Each row is a point. To make a cloud, some directions were put in groups of two or more. Within a group, all points are equally far from the middle, so they leave a hole (a ring in 2 directions, a hollow ball in 3). The other directions are filled evenly. Then the cloud was stretched, turned, moved and blurred a little. Count the holes, and give their numbers of directions, smallest first.

Cloud, 21 rows:
0.11, -1.05, -2.36
-1.02, -2.07, -1.22
-0.77, 1.01, 0.46
-0.83, -1.33, 1.64
-0.64, -1.89, -1.74
0.65, -0.52, 1.58
-1.89, 0.10, -0.57
0.19, -1.23, -2.22
-2.03, -0.51, -0.79
0.90, -0.22, -2.13
-0.95, -2.19, -1.10
0.55, -0.64, -2.32
-0.85, -1.96, -1.53
-0.79, -2.19, 0.95
-1.41, 0.82, -0.18
-1.71, -1.22, 0.94
-0.43, -0.22, 1.78
0.13, 0.67, -1.96
0.37, -2.00, -1.50
-0.27, -2.02, -1.66
-1.20, -1.67, 1.21
Holes: 1 (3)

Cloud:
-0.12, -0.73, -3.26
1.17, 0.82, -1.86
-1.63, 0.27, -0.01
0.39, 1.20, -2.62
0.03, -0.51, -1.51
0.91, 1.36, 1.32
-1.44, 0.84, -0.58
1.17, 1.33, -0.59
0.08, 2.29, 1.81
-1.15, 1.78, 1.51
-0.72, 0.79, 0.28
0.01, 1.17, -1.94
-0.33, 1.78, -0.64
-0.39, 2.39, -1.73
1.30, 1.55, -1.94
0.19, -0.58, -2.53
-1.54, 1.39, -1.29
0.05, 1.50, -1.21
1.21, 0.50, 0.55
Holes: 0

Cloud, 32 rows:
-1.68, -0.47, 0.45, 1.11
-1.91, -0.43, 1.47, 0.64
-1.14, -1.25, 2.01, -0.02
-1.22, 2.32, -0.73, 0.37
-1.02, -3.01, 1.12, -0.79
-0.97, -2.35, 0.59, -1.30
-0.53, -1.50, 0.71, 0.76
1.14, 1.34, 1.21, -0.67
0.17, -0.69, 1.54, -1.32
1.12, -0.56, 0.28, -1.07
-0.94, -0.32, 0.05, 1.05
-3.47, -0.56, 0.82, -0.49
1.51, 0.27, 0.24, 0.23
-1.66, -2.35, 1.87, -0.39
-2.09, -2.46, 0.00, -0.14
1.19, 2.26, 0.19, 0.30
-3.52, -1.61, 0.34, 0.13
-1.48, 0.74, 1.46, -0.75
-2.25, 2.06, 0.14, -0.22
-1.40, -1.67, -0.33, 0.23
-1.01, -0.70, 2.01, -0.17
0.69, -1.64, 1.52, -0.24
-0.68, 2.71, -0.10, -0.45
-0.21, 0.14, 1.38, -1.35
-0.06, 1.71, 1.03, 0.58
1.11, 0.31, 1.54, -0.09
-3.01, -1.11, 0.03, 0.61
-0.56, -0.05, 1.17, 0.93
-3.17, -1.39, -0.28, -0.18
-2.70, -0.17, 1.42, -0.31
-2.07, -2.17, 0.47, 0.60
-3.05, 0.37, -0.43, -0.54
Holes: 1 (4)

Cloud (49 x 6):
-1.91, 0.17, -1.30, -0.36, 0.10, 1.20
-0.81, 3.76, 0.77, -0.62, 1.04, -0.54
1.37, -0.80, -0.57, 1.72, -0.98, -1.11
-0.84, -0.08, 0.89, -0.71, -2.22, 0.01
0.64, 0.82, 0.87, -0.99, 1.86, 3.17
-0.43, -1.27, 0.25, -0.88, -1.89, -0.86
-1.10, 1.47, 0.17, -1.79, 1.79, -1.16
0.71, 0.96, -0.36, 0.72, 1.70, -2.48
-1.05, -1.18, -2.43, -2.76, -0.54, -0.40
0.17, 1.31, -0.74, -0.38, 2.01, -2.08
-1.07, -1.40, -0.42, 0.79, -1.90, -1.65
1.65, 0.53, 1.32, 1.23, 1.42, -1.21
-1.21, 2.14, 0.32, 0.00, 1.56, -1.45
-0.43, -0.32, 1.88, 1.53, 0.99, -1.90
0.51, 1.43, -0.40, 0.74, 2.31, 1.49
1.67, -1.68, -0.88, 0.59, 0.08, -0.46
0.82, 0.43, -0.29, 2.07, 2.54, 0.21
0.43, 0.03, 0.94, 1.89, 0.89, 2.44
1.10, -1.66, -1.11, -0.83, -0.71, 2.29
-1.63, 1.89, 1.48, -0.28, -0.85, 0.05
1.40, -2.14, -2.13, 1.30, 2.29, -0.41
0.95, 0.04, 2.47, 0.02, 0.71, -1.07
1.54, -2.00, -1.72, 0.41, 0.36, 0.02
-0.38, 1.29, 2.69, -0.42, 0.73, -0.48
1.66, -2.00, -1.38, -0.34, 1.60, 0.48
0.74, 2.14, 0.63, 0.50, 1.61, -2.41
-0.21, -0.14, -2.30, -0.76, -0.56, -1.23
0.36, -0.76, -1.86, 2.13, 0.09, 1.99
0.57, 0.99, 0.16, 2.26, -1.09, 0.44
-0.72, 1.47, 2.28, -0.95, 0.76, 0.49
1.56, -2.71, -1.52, -0.44, 0.87, 0.84
-0.30, -2.30, -0.89, -1.52, -0.34, -1.01
-0.28, 1.28, -0.68, 2.41, -0.20, 0.20
1.23, -0.41, -1.14, 0.49, 0.14, -1.80
0.25, 0.34, 2.18, 2.69, -0.48, 1.34
1.12, -3.01, -1.44, -0.18, -0.29, 1.44
0.48, -0.01, 0.78, -1.13, 2.10, 2.52
0.35, 0.83, -1.84, -1.26, 2.99, 0.05
-1.53, 2.50, 0.46, 0.70, 0.14, -0.76
-0.89, -0.20, 0.44, -0.74, -0.51, 2.64
1.41, -1.36, 0.29, 1.55, -1.43, -0.24
1.54, -1.27, -1.66, -1.12, 0.49, 0.54
-0.69, 0.96, -0.69, -0.47, -1.69, -2.26
-1.61, 0.36, -0.52, -1.85, -0.91, 1.55
-0.37, -2.24, -1.43, -2.89, -0.34, 0.20
-0.23, -0.67, 0.72, 0.27, -1.23, 2.19
-1.34, 1.31, 1.05, -1.79, -0.69, 1.83
-0.34, 0.64, 2.00, -0.12, 1.02, 0.96
-1.18, 1.46, -0.94, -0.04, 2.20, -0.48
Holes: 2 (2, 2)
